Every row gives one point. Examples show where two turns around zero, p and q, send a point. Where does a point land after both, in the order given? Backwards means that the second turn is done in reverse. Each puzzle has new turns, and all numbers are rounded.

Turn p:
25 8 -> -7 25
-27 -20 -> 19 -27
-15 -26 -> 26 -16
16 39 -> -39 17
Turn q:
20 -17 -> 25 7
-20 -2 -> -9 -18
-18 -27 -> 13 -30
19 45 -> -27 41
Where do these land?
p, then q backwards: -27 7 -> -27 -8
p, then q: 38 -27 -> -16 44
p, then q: -10 20 -> -3 -22

Turn p:
-6 5 17 23 -> -24 8 15 -4
18 20 1 3 -> 10 -7 24 0
-50 44 -23 29 -> -33 4 17 66
18 -31 -12 2 -> 1 -23 -20 -22
22 -7 36 -27 -> 25 25 5 -35
-3 -32 -19 -29 -> 19 -7 -42 -4
Turn q:
22 -23 18 -12 -> -22 10 30 4
-23 28 -26 -3 -> 37 -11 -23 2
-8 -12 52 21 -> -44 32 -18 7
51 5 -25 -3 -> -6 -47 31 2
-8 -26 1 10 -> -9 14 2 -24
-35 28 -21 -12 -> 44 2 -24 7
Where do these land?
q, then p: -36 -36 8 12 -> 38 12 14 32
q, then p: 22 40 -21 27 -> -15 -27 -45 -17
p, then q: 37 10 -7 4 -> -22 17 28 4
p, then q backwards: 24 -27 -19 2 -> 4 11 -29 26
p, then q backwards: -33 27 21 8 -> 2 -13 41 -23
p, then q backwards: 4 -23 -21 -27 -> -23 26 -18 13
p, then q: -17 9 40 -26 -> 9 -26 -17 40

Turn p:
-4 -38 -18 21 -33 24 -> -9 -33 -24 34 25 -18
-14 33 10 -26 -8 -12 -> 1 14 28 -19 -22 -21
27 -51 16 13 -10 -5 -> -36 -10 -29 -1 37 14
-4 40 0 56 9 -8 -> 8 41 -16 39 -36 11
-22 18 14 -33 27 5 -> 10 -7 40 -22 -21 13
33 -3 -7 24 -4 16 -> 6 17 -15 23 29 7
-16 0 -15 -54 19 -20 -> 21 -21 15 -54 -13 -6
Turn q:
-1 16 -11 -3 -18 29 -> 13 22 -14 -24 -3 12
7 9 31 -21 -3 -56 -> -4 -24 5 35 53 -7
-5 -17 8 11 -13 23 -> 3 8 17 -26 -9 -10
40 -6 -21 27 -10 13 -> -31 18 -26 -20 -14 -23
10 -2 4 34 -16 -59 -> -34 19 11 41 27 -31
-45 13 -20 -36 25 39 -> 42 -9 1 -7 -33 56
-22 -17 -16 -38 18 29 -> 11 -25 9 -20 -24 43
15 4 24 25 17 -18 -> 1 -9 -3 21 2 -39
Where do these land?
p, then q backwards: -12 -23 -3 20 -28 -11 -> 35 1 -7 7 19 -16
p, then q: 19 20 35 -25 -4 -5 -> 43 -14 0 12 21 6
q, then p: -10 30 35 -11 -25 18 -> 22 29 6 -28 24 25
q, then p: -51 4 18 26 32 -3 -> -41 43 -16 21 21 -2
q, then p: 15 -29 2 -39 35 11 -> -18 -52 -9 -3 29 -3
q, then p: 9 -24 -33 39 -24 -27 -> -8 2 17 14 -61 -16
q, then p: 20 14 -22 31 -3 30 -> 22 12 -2 -11 -11 -46
p, then q: 11 8 -32 -41 16 -12 -> -16 -38 -28 -11 23 10

Turn p:
-23 -24 18 9 -77 15 -57 22 -4 -> -55 8 -16 -29 6 -45 70 15 -9
39 8 12 21 24 13 1 1 -10 -> 35 -18 2 -7 -2 12 -6 16 -31
-7 -14 22 5 26 6 26 7 -9 -> 9 -7 -12 17 24 -7 -30 6 -12
-13 -3 -50 1 10 8 28 -22 5 -> -20 7 11 -6 3 44 -28 -27 10
20 -16 3 7 30 -32 -4 0 -10 -> 20 -24 6 -13 -10 -11 -30 18 11
-20 24 -53 -31 8 4 26 21 -4 -> -6 -1 23 21 25 43 5 -26 42
-42 38 -38 -2 28 -1 11 -11 -3 -> -19 7 50 34 0 29 -18 -19 11
1 -4 42 9 -86 -11 -24 3 -8 -> -34 -10 -47 -4 -29 -43 61 5 -12
24 -1 20 5 23 -7 3 1 41 -> 44 13 0 -11 -6 -20 -15 -16 -11
21 -7 23 -24 17 5 -10 -22 0 -> 24 24 -14 -1 -12 0 -10 30 0
Turn q:
25 32 24 21 -22 -51 34 14 24 -> -29 -10 6 -3 57 -7 -30 -36 34
-21 -86 0 8 -18 38 -7 11 -16 -> 26 33 22 -56 -50 15 44 3 2
-34 -4 29 12 8 19 0 12 -19 -> -14 6 -29 -20 -7 26 26 -5 -13
16 -34 14 31 12 3 7 -36 0 -> 28 4 28 7 4 20 27 -35 -6
1 -1 15 18 -14 -41 -16 -1 3 -> -11 -12 4 -11 -1 -9 -19 -43 0
5 17 -33 -40 -11 28 -8 -23 -34 -> 18 12 3 9 -1 -22 -10 50 -45
15 24 -10 -42 11 15 -21 -9 30 -> 26 -5 -25 36 -5 -29 -13 25 12
-33 11 -22 5 -8 4 5 15 47 -> -31 30 -10 22 -21 -2 -9 5 36
11 8 -9 -23 6 -44 30 1 -22 -> -26 -31 25 -4 29 -30 3 8 -9
15 35 -7 11 38 27 -25 18 -13 -> 11 -31 -25 21 -6 40 -18 27 -9
Where do these land?
p, then q: -48 -2 1 18 -24 -25 -6 42 -33 -> -40 -3 14 -5 -25 1 49 -40 17
p, then q: -10 -12 20 32 -15 10 17 55 -7 -> -11 -35 41 7 -12 1 44 -8 -13
p, then q backwards: 16 -4 20 -17 1 -7 14 -31 -19 -> -9 20 -10 -7 7 28 -28 14 10
q, then p: 22 -24 -30 18 16 -6 14 -12 19 -> 17 6 -23 3 -5 -30 0 -7 -39
q, then p: -21 37 -13 -4 40 -2 -2 -16 11 -> -35 -30 16 -15 14 -3 -12 -16 -27
q, then p backwards: 21 -22 -14 -13 -12 32 -6 4 -23 -> 35 -1 6 -1 27 10 -31 -6 1
q, then p: -11 -27 30 -12 -20 12 -7 -9 19 -> 16 2 -7 8 -32 26 1 -22 19
q, then p: 16 24 -10 -35 40 -28 -5 -2 35 -> -10 -24 8 -45 -1 -37 -30 -25 -6
p, then q: -2 -30 11 -21 -31 27 -4 -30 -10 -> -38 10 -5 13 -12 1 -17 44 -4
p, then q backwards: -3 77 -36 -14 37 -24 24 -17 27 -> 28 -32 -33 65 17 1 -24 -35 42
p, then q backwards: 35 -22 1 8 21 25 -19 -31 -12 -> 4 2 -12 -1 -20 38 -14 21 -41
q, then p: -17 4 20 40 -55 -15 -20 48 -6 -> -20 69 22 8 -13 15 28 21 31
